Each row of a before or after table is a point. One or more steps were done to the points. Then noise was added and the rows were shuffled. The steps act on how far a point lies along the listed directions, d1 being the first. Name the steps. A step turns or swaps two directions, mirrors them in a line or flattens them onto one, adds a multiple of one to another, or multiplies one. Angles are multiples of 10 degrees, from the lower direction toward the higher: turns from -170 to 170, lines from 10 to 170 but not 90. Use the fewest steps. Two steps may share a direction if one is a turn and the other turns, adds or multiplies; they go together, in the order done. Otherwise the lowest direction goes first.

Directions:
(1): [ -8  69 -15]
(2): [22 16 66]
(3): [-67  -3  24]
Before:
[[ -8   6 -23]
 [-17  32 -14]
 [ -2  -3  -5]
 [ -2  11 -21]
 [ -6  24 -29]
 [ 11 -11  13]
 [  6   2  36]
 [ -5 -17  -9]
 [  2   5 -13]
 [-84 -14   4]]
After (10 x 3):
[[  15  -12   15]
 [  -2   -3   40]
 [  17  -16   31]
 [ -15   32   -9]
 [  13   -7    4]
 [   9  -20   15]
 [  -6  -17   -9]
 [   1    9  -20]
 [   0   -6   -1]
 [-123  -32   44]]
Steps: swap d1 and d2; multiply d3 by 1.6

Directions:
(1): [-41 -43  62  60 -25   1  38 -24]
(2): [ 15  63 -15   3 -52   2  25 -76]
Before, 14 rows:
[[ -27   21   42   79  -81  -13   77 -121]
 [  21   64  -57  -52  -14    4  -16  -31]
 [   2   39  -14   23  -17    8   10  -56]
 [  -6  -11    5  -23   11   11  -13   20]
 [  11    9   -2    9   -8    0  -18  -47]
 [   9   41  -39  -14  -39    4   26  -52]
 [ -11  -70  -10  -31   36  -10  -21   80]
 [   1  -47    9  -10   29   -6   -8   68]
 [   8   29    9   -1  -56  -18   46  -76]
 [  24   27  -29  -10   -7  -21  -18  -33]
 [  -9  -75    6  -16   50  -19  -52   75]
 [  13   69  -27   -8  -18   21   28  -26]
 [ -22   32   38   46 -109   -9   75 -107]
 [  -6   -4  -30  -20   16    3  -20   50]]
After, 14 rows:
[[ -8  -9 -18  -9  -4   6  12   0]
 [  5 -13   5   8   7   0 -23 -24]
 [-48 -43  66  88 -34 -13  62 -54]
 [ 14   2 -10 -16  -4  -6   5  19]
 [ 16  -3 -19 -26   1 -17 -32   3]
 [ 10  -6 -33 -41  -6 -11  -5  15]
 [ -9 -25  27   5 -19 -17  32 -21]
 [-45 -41  66  52 -57 -10  55 -33]
 [  0  22 -10  -3  15  18  16  22]
 [  3  17 -37 -24   0   3 -13  28]
 [ 14  -1 -18  -7  11 -22 -23  -4]
 [  7  15 -41 -46  16   3 -30  19]
 [ -1   3  -4 -25  -1  12 -10   5]
 [-13  -2   0  27  10   7  -1 -15]]
Steps: flatten d1 and d2 onto the line at 10 degrees

Directions:
(1): [-20   3  18  63 -81  44  23 -50  17   3   7  61]
(2): [  40  -23   31  -14  -27  -62  -27  -18   18 -100  -17   26]
(3): [ -7  38  23 -39  -7 -22 -64  16  20  35  84  56]
(4): [ 59  -3  84 -24  -9   3  51  23  58  47 -19 -12]
Before, 8 rows:
[[  52  -15   21   -8  -10  -42    0   13  -39  -73  -45  -13]
 [ -16  -23  -59  -18   44  -16    3   21  -19  -20  -22  -52]
 [  68  -68   14  -40   60  -13   26   38  -20    2  -41 -103]
 [  13  -28   -9  -32   60  -32   26   -4   -1  -75  -56  -75]
 [  34  -25  -34   -8   45  -55  -28   10  -32  -37  -59  -48]
 [ -34   27  -44   27  -42   42   -7   -9    0   41   42   55]
 [ -47   19   47   30  -45   90   26  -26   -2   89   43   37]
 [ -63    7  -34  104  -79   68   39  -48  -35   49  -14   48]]
After, 8 rows:
[[-51   4  34  44 -43  96  44 -36 -10  71  14  23]
 [-11 -10 -46 -38  47 -25  -7  29  -7  -6  -1 -41]
 [ 55  -6  19 -22  -8 -46 -15  18 -38 -61 -29  -7]
 [ 36 -12 -16 -30  46 -65 -51  19 -19 -23 -31 -33]
 [-50  -7 -33 102 -68  70  59 -41 -41  46 -41  30]
 [  9 -13  -1 -58  66 -48 -13   5  10 -57 -25 -58]
 [-27  17 -43  38 -44  47  20 -14   3  37  17  36]
 [ 58 -51  12 -62  65 -30 -16  50 -19  14   3 -80]]
Steps: multiply d3 by 0.7; turn d1 and d3 by -20 degrees; multiply d4 by 0.7
